Each row is a point. The points of each table are mixes of a few directions, plus a little noise. Count the directions of each table, and those that both share. Where both have some left over, give the other angles between the two spaces (their principal angles), to ten degrees, smallest first.
(in the rows, 128 means zero)

First (5 x 2):
[[132 139]
 [155 220]
 [118  92]
 [113  78]
 [123 111]]
Second (6 x 2):
[[153 210]
 [133 144]
 [124 114]
 [105  53]
 [116  89]
 [137 158]]
Directions: first 1, second 1, shared 1

First, 6 rows:
[[111 122 154  40]
 [149 137  99 238]
 [113 123 150  49]
 [126 127 131 115]
 [131 131 123 151]
 [137 131 114 178]]
Second:
[[102  62 160  94]
 [155 156  82 124]
 [159 125  66 130]
 [120 177 159 124]
 [152 135  85 159]
 [ 83 115 219 138]]
Directions: first 1, second 3, shared 1

First:
[[196 157 134 142 133 138  67 106]
 [ 97 106  93 130 174 103 152 171]
 [121 133  94 130 177 137 122 177]
 [135 146 159 113 107 127 162  70]
 [185 177 150 140 116 161 162 116]
 [ 83 117 154  95 115  97 191  61]
 [110 129 118 111 139 151  63 132]
 [151  56 129 184  82  45 133 147]
 [ 59 117 156  89  77 157 125  98]
 [141 143  95 144 161 163 103 201]]
Second (9 x 8):
[[120 127 150 114  97 144  55  92]
 [156 139  95 185 200  91 249 222]
 [139 135 115 117 124 144 175 135]
 [151 141 118 151 146 129 173 166]
 [128 130 130 100  97 155 116  98]
 [152 144 152 192 154 112  75 175]
 [ 95 106 127 101 123 112 112  94]
 [ 74  93 125  87 126  99 108  76]
 [135 137 141 104  84 168  86  95]]
Directions: first 5, second 3, shared 2; angles 40

First, 9 rows:
[[105 108 116 126 124 111 152 128 167 100 175]
 [143 149 125 120 136 141 144  66 143 179 135]
 [108 116 152 135 125 120  98 179  70 124  33]
 [180 127 148 145 140  96  85 201  96  55 131]
 [ 94 113 145 118 124 114 151  71 141 171  95]
 [164 156 115 111 116 185 100  97 132 151 173]
 [102 126  95 137 133 126 169 133 163 122 160]
 [132 154 111 134 145 150 146 111 119 176 105]
 [124 105 141 124 114 113 101 171 122  73 141]]
Second:
[[124 128 127 132 128 124 129 133 128 121 131]
 [103 130 138 118 115 149 122  94 113 172  84]
 [113 122 133 123 122 131 127 120 125 138 112]
 [215 249  94 166 160 195 114  80  92 196 156]
 [ 88 122 122 167 126  90 138 177 132  59 156]
 [118  64 142  97 121  93 135 157 157  89 134]
 [105  98 142 104 115 128 127 115 131 144  96]
 [157 113 126 117 137 115 131 146 145 106 155]]
Directions: first 5, second 3, shared 2; angles 60

First, 10 rows:
[[ 75 176 132 135 150 109 136 118 133 144 176 130 110 104]
 [166 163 173 135 117 135 142 173 116 135  90 155 166 134]
 [185 176 190 135 110 138 149 195 109 136  72 166 183 138]
 [137  49  78 117 120 141 106  91 135 108 123  97 105 144]
 [153 149 155 132 119 134 137 157 121 131 103 145 152 132]
 [ 88 105  91 125 141 120 117  88 140 125 168 105  93 118]
 [124  52  74 116 124 136 105  83 138 109 134  94  98 139]
 [ 87 105  89 124 141 119 115  86 142 126 168 104  92 120]
 [145 122 134 127 122 133 128 136 126 125 112 132 137 135]
 [120 187 164 137 134 118 144 154 122 142 135 151 142 116]]
Second, 10 rows:
[[139 111 120 113 129 120 113 120 156 108 108 118 123 142]
 [138  92 111 144  80 169 106 120  97 153 129 151 106  96]
 [136 100 103 115 136 110 135 122 144  97  99 123 120 146]
 [101 122 149 131 116 112 135 116 136 100 134 145 122  99]
 [ 97 117 142 119 167 112 134  98 143 105 175  74 147 147]
 [ 93 136 117 121 161  93 149 114 144 106 145 115 119 133]
 [141 134 114 129 121 114 148 149 123 119  87 162 119 127]
 [123 140  92 118 150 137  99 112 145 162 155  95 108 147]
 [136  80 116 156  93 178 134 122  58 157 151 134 130 107]
 [176 249 217 133 127 136 126 206 135 172  97 163 186 136]]
Directions: first 2, second 6, shared 2
